Rows are points. The last column is the point's height on a tilted bowl or saddle (a function of degree 2), plus a little noise. Along how many of its main directions does it bend up, bend down or stay straight?
(in the rows, 128 means zero)

Points, 18 rows:
[[ 58 115 147 105]
 [ 36 159 171 137]
 [140 141 123 139]
 [106 121 110 124]
 [ 71  60 157 111]
 [ 32 152  49 194]
 [169 125 115 169]
 [193 135 118 195]
 [149 137 117 146]
 [175 195 166 191]
 [ 50 211  79 245]
 [128 141 116 133]
 [142 160 124 146]
 [135  76 161 146]
 [ 73 135 114 124]
 [138  72 150 154]
 [175 149 214 160]
 [144 134 135 138]]
Directions: 2 up, 0 down, 1 straight

Points (41 x 7):
[[105 140 125 145 128 187 181]
 [125  77 116 159 109 111 102]
 [117  91 108 127 128 124 104]
 [159 133 124 146 154 124 131]
 [129 116 144  86 167  97  95]
 [125 123  99  88  50  81   7]
 [121 105 152 132  90 108  83]
 [179 105 116 167  89 101  71]
 [154 130 169  99 128 148 146]
 [ 90 134 104 151 100 186 136]
 [134 158 135 106 174 109 123]
 [ 86 125 130 137 123 117  79]
 [133 157 150 164 113 123 128]
 [109 117 119 163 174 138 140]
 [182 156 163 149 174  72 124]
 [128 125 155 221 155 142 122]
 [151 165 142 141 110  68 142]
 [111 145 130 149 137  64 100]
 [135  98 148  90  76 105  71]
 [113 170 132 136 151 107 134]
 [162 146 135  72 173 174 145]
 [112  92 167 125 128 124 103]
 [142 149  91 249 123 115  49]
 [ 71 137  85 114 109 142  71]
 [137  85 119 155 112 101 107]
 [ 60 105  99 112 107 139  32]
 [130 128 107 116 144  80 101]
 [135  85 146 137 116  96 117]
 [152 131  56 135 157 116  92]
 [ 96 136 116 131 151 137 124]
 [ 86 124  99 128 176 137 118]
 [129  76  72 162 159 182 220]
 [ 99 168 141 107 113 121 122]
 [ 95 122 114 120 118 165 118]
 [130 134 155 117 130 155 145]
 [130  98 143 150 132 128 126]
 [186 155 148 135 112  68 147]
 [139 175  78 127 160 152 166]
 [130 118 145 109 117 181 143]
 [120 168 140 118  49 116  68]
 [165 140  93 137 181 103  96]]
Directions: 2 up, 3 down, 1 straight
